Every row gives one point. Each copy is the shape, with its points in the same order, stretched, turned, moved and blurred by noise. Say if it was mirrored as well.

Shape (9 x 3):
[[-0.42  0.65  0.27]
 [-0.46 -0.46 -0.09]
 [ 1.12  0.10  0.00]
 [ 0.33 -0.84 -0.48]
 [ 0.41  0.14 -0.38]
 [ 0.40  0.37  0.00]
 [-0.61 -0.07 -0.25]
 [-0.25  0.24 -0.05]
 [ 0.35  0.58 -0.25]]
Copy 1:
[[-0.52 -0.23  0.51]
 [-0.27  0.19 -0.57]
 [ 1.02 -0.11  0.31]
 [ 0.57  0.05 -1.02]
 [ 0.39 -0.45 -0.08]
 [ 0.27 -0.30  0.33]
 [-0.44 -0.15 -0.43]
 [-0.25 -0.23  0.08]
 [ 0.23 -0.59  0.40]]
Copy 1 is: mirrored
Copy 2:
[[-0.77  0.56  0.56]
 [-0.51 -0.41  0.08]
 [ 0.84  0.50  0.04]
 [ 0.28 -0.54 -0.42]
 [ 0.09  0.35 -0.24]
 [ 0.04  0.52  0.16]
 [-0.86 -0.17  0.01]
 [-0.53  0.21  0.15]
 [-0.06  0.71 -0.08]]
Copy 2 is: only turned

Shape, 7 rows:
[[ 0.55  0.19  0.17  0.80]
 [ 0.22  0.23  0.20 -0.32]
 [-0.33  0.18 -0.82 -0.23]
 [ 0.10 -0.47  0.64 -1.32]
 [ 0.60  0.02  0.05 -0.16]
 [-0.18  0.04  0.39  0.09]
 [ 0.01 -0.24 -0.34 -0.12]]
Copy 1 (7 x 4):
[[-0.55  0.08  0.45  0.50]
 [-0.07  0.19  0.20 -0.45]
 [ 0.32  0.45 -0.59  0.05]
 [ 0.33 -0.21  0.11 -1.55]
 [-0.50 -0.07 -0.12 -0.24]
 [ 0.20  0.13  0.51 -0.10]
 [ 0.22 -0.08 -0.29 -0.08]]
Copy 1 is: mirrored
Copy 2 (7 x 4):
[[ 0.79  0.33  0.04  0.82]
 [ 0.48  0.19  0.19 -0.26]
 [-0.14  0.05 -0.80 -0.25]
 [ 0.27 -0.74  0.84 -0.99]
 [ 0.83 -0.08  0.03 -0.04]
 [ 0.09  0.17  0.33  0.20]
 [ 0.21 -0.26 -0.34  0.01]]
Copy 2 is: only turned

Shape (9 x 6):
[[-0.58 -0.06  0.81  0.00  0.03 -0.83]
 [ 0.14  0.44  0.15  0.29 -0.22 -0.42]
 [-0.43 -0.36 -0.35  0.62  0.05  0.13]
 [-0.33  0.35  0.92  0.33 -0.43 -0.44]
 [ 0.40 -0.84 -0.38  0.44  0.25  0.69]
 [-0.51 -0.44 -0.22  0.00  0.62  0.84]
 [-0.01 -0.47  0.03 -0.52 -0.29 -0.09]
 [ 0.65 -0.08 -0.31 -0.30 -0.66 -0.11]
 [-0.16 -0.33 -0.01 -0.10 -0.47  0.26]]
Copy 1, 9 rows:
[[-0.33 -0.52  0.99 -0.20 -0.16 -0.53]
 [ 0.25  0.27  0.56  0.21 -0.46 -0.21]
 [ 0.20 -0.13 -0.33  0.76  0.26 -0.12]
 [-0.18 -0.31  1.02  0.07 -0.60  0.13]
 [ 0.78  0.19 -0.63  0.23  0.87  0.37]
 [-0.34  0.03 -0.84 -0.01  0.65  0.17]
 [ 0.48 -0.38 -0.13 -0.61 -0.16 -0.26]
 [ 1.09  0.13 -0.10 -0.34 -0.54 -0.14]
 [ 0.42 -0.34 -0.27 -0.12 -0.26  0.13]]
Copy 1 is: only turned
Copy 2, 9 rows:
[[ 0.15 -0.51  0.68  0.23 -0.02 -0.74]
 [ 0.52  0.41  0.28  0.35  0.26 -0.23]
 [ 0.08 -0.10 -0.56  0.44 -0.28 -0.01]
 [ 0.11 -0.09  0.89  0.65  0.11 -0.25]
 [ 0.62 -0.40 -0.89  0.19  0.12  0.68]
 [-0.32 -0.50 -0.60 -0.28  0.02  0.45]
 [ 0.74 -0.33  0.11 -0.31 -0.43  0.14]
 [ 1.23  0.43  0.06 -0.13 -0.19  0.34]
 [ 0.43 -0.14  0.01  0.06 -0.45  0.37]]
Copy 2 is: only turned

Shape (9 x 6):
[[ 0.33 -0.06  0.49  0.34 -0.01  0.52]
 [-0.49  0.01 -0.20  0.39 -0.21  0.24]
 [-0.49 -0.53 -0.85  0.78 -0.25 -0.47]
 [-0.38  0.09  0.95 -0.29 -0.05 -0.15]
 [-0.09 -0.30 -0.14  0.40  0.61  0.23]
 [-0.35 -0.06  0.39 -0.55 -0.18  0.20]
 [ 0.03 -0.34  0.36 -0.63 -0.21  0.12]
 [-0.25 -0.90 -0.48  0.31 -0.47 -0.54]
 [ 0.61  0.73  0.58 -0.63 -0.05 -0.03]]
Copy 1 (9 x 6):
[[-0.17  0.04  0.28  0.31 -0.82 -0.22]
 [-0.05 -0.33 -0.56  0.06  0.03  0.04]
 [ 0.57 -0.68 -0.40  0.56  0.93  0.07]
 [-0.48 -0.96 -0.01 -0.52 -0.76 -0.57]
 [-0.40  0.04  0.17  0.38  0.43 -0.17]
 [-0.27 -0.18 -0.26 -0.75 -0.44 -0.43]
 [-0.06  0.12  0.25 -0.65 -0.46 -0.52]
 [ 0.71 -0.49 -0.06  0.43  0.56 -0.40]
 [-0.47 -0.21  0.62 -0.92 -1.01  0.34]]
Copy 1 is: mirrored
Copy 2, 9 rows:
[[ 0.52 -0.38  0.70  0.40  0.27  0.17]
 [ 0.20  0.23  0.01  0.50 -0.02  0.18]
 [ 0.40  0.17 -0.93  0.53  0.07 -0.25]
 [-0.37 -0.51  0.72  0.25 -0.25  0.18]
 [ 0.18 -0.10  0.32  0.67  0.66 -0.32]
 [-0.34 -0.14  0.50 -0.04  0.00  0.42]
 [-0.18 -0.36  0.39 -0.30  0.19  0.38]
 [ 0.26 -0.26 -0.89  0.13  0.14  0.08]
 [ 0.13 -0.20  1.05 -0.42 -0.35 -0.34]]
Copy 2 is: only turned
